Every row gives one point. The points of each table are mixes of a few directions, plus a little noise. Count the directions of each table, and those that both share. Where both have some left over, give the other angles between the two spaces (their principal angles), to ten degrees, smallest first.

First (4 x 3):
[[  2   5  -4]
 [  1   2  -2]
 [-18 -46  40]
 [ 15  39 -34]]
Second (5 x 3):
[[ 23  60 -52]
 [ -3  -7   6]
 [ -7 -18  16]
 [ -8 -20  17]
 [ -6 -15  13]]
Directions: first 1, second 1, shared 1

First (6 x 6):
[[ 14  16   5 -41  -5   4]
 [  8   9   3 -23  -3   2]
 [-21 -23  -8  60   8  -6]
 [  6   8   2 -19  -3   2]
 [ -3  -3  -1   9   1  -1]
 [ -5  -6  -2  15   1  -2]]
Second (6 x 6):
[[-11   5  10  43  -1 -24]
 [ -5   2   5  20  -1 -11]
 [  4  -2  -4 -17   0   9]
 [  8  -4  -8 -31   1  17]
 [ 11  -5 -10 -41   1  23]
 [ -7   3   7  27  -1 -15]]
Directions: first 1, second 1, shared 0; angles 40

First:
[[-18  25 -10  16 -18 -19   6 -18 -10]
 [ -4  -9  29  -9  -2 -12   1 -34 -10]
 [ 16 -23 -12   0   6  11 -20  21  13]
 [ -7   3  14 -14 -17   5  10 -11  -9]
 [  3  -7 -27   2  44  22   5  53  18]
 [ 17  -6 -13 -13   0  30   1  42  11]
 [  8  31  13  19  -6 -28   4 -31  -6]
 [-14 -14   6  -1  -7  -9  -7 -22  -7]]
Second:
[[  7 -35   1  -4   5   4 -22   0   7]
 [ 32   5  -5   1   8  13  -4  29  14]
 [-11 -60   4  -9   1  -1 -34 -17   2]
 [-29 -32   2  -9 -15  -5 -12 -24 -10]
 [-10  28   1   5  -2  -8  19  -7  -7]
 [  6   4  13  16  37 -24  -2 -18   3]
 [  1  50   4  13  11 -13  29  -3  -5]
 [ 15  32 -10  -3 -15  18  17  29   3]
 [-10   7 -10 -11 -30  15   9  10  -6]]
Directions: first 5, second 3, shared 3

First, 8 rows:
[[ -4 -37  10 -12  23  -3  12  24 -12   3 -10  18]
 [-11 -20 -16 -11   6  10 -14  39   1  14  -3   5]
 [ 21  19  -8  30   4 -17  18   3  17   6  -9  21]
 [ 33  -8   3   0  17  18 -11  14  19 -26   2  15]
 [-27  13   2 -11 -20   7  -8 -23  -9   7  11 -27]
 [ 21  11 -19  27 -14   8   8   5  -1  -4  -5  -8]
 [-20   7   6 -19 -10 -22 -13 -29 -16   0   5 -18]
 [-13  15  22  -5  -4  -3  11 -34   1   0   8  -6]]
Second, 10 rows:
[[  5  -7   2   5  -2  19  -8  13  18  25  16   1]
 [-18  12  -4  -4  -1  -4  -8   8  17  26   8   7]
 [-37  33  -9 -19   3 -54  11 -24 -26 -30 -32   6]
 [-10   5  -2   0  -2   5  -9  10  19  27  11   5]
 [ -4   1   0   1  -1   6  -6   8  13  18   9   3]
 [ 60 -47  13  21   1  45   7   3 -14 -27   8 -17]
 [-12  13  -3  -9   2 -29  10 -18 -23 -30 -22   0]
 [  7  -6   2   3   0   6   1   0  -2  -3   1  -2]
 [ 10  -7   2   2   1   3   3  -2  -7 -11  -2  -3]
 [ -2   1   0   0   0   1  -2   3   5   7   3   1]]
Directions: first 6, second 2, shared 1; angles 40
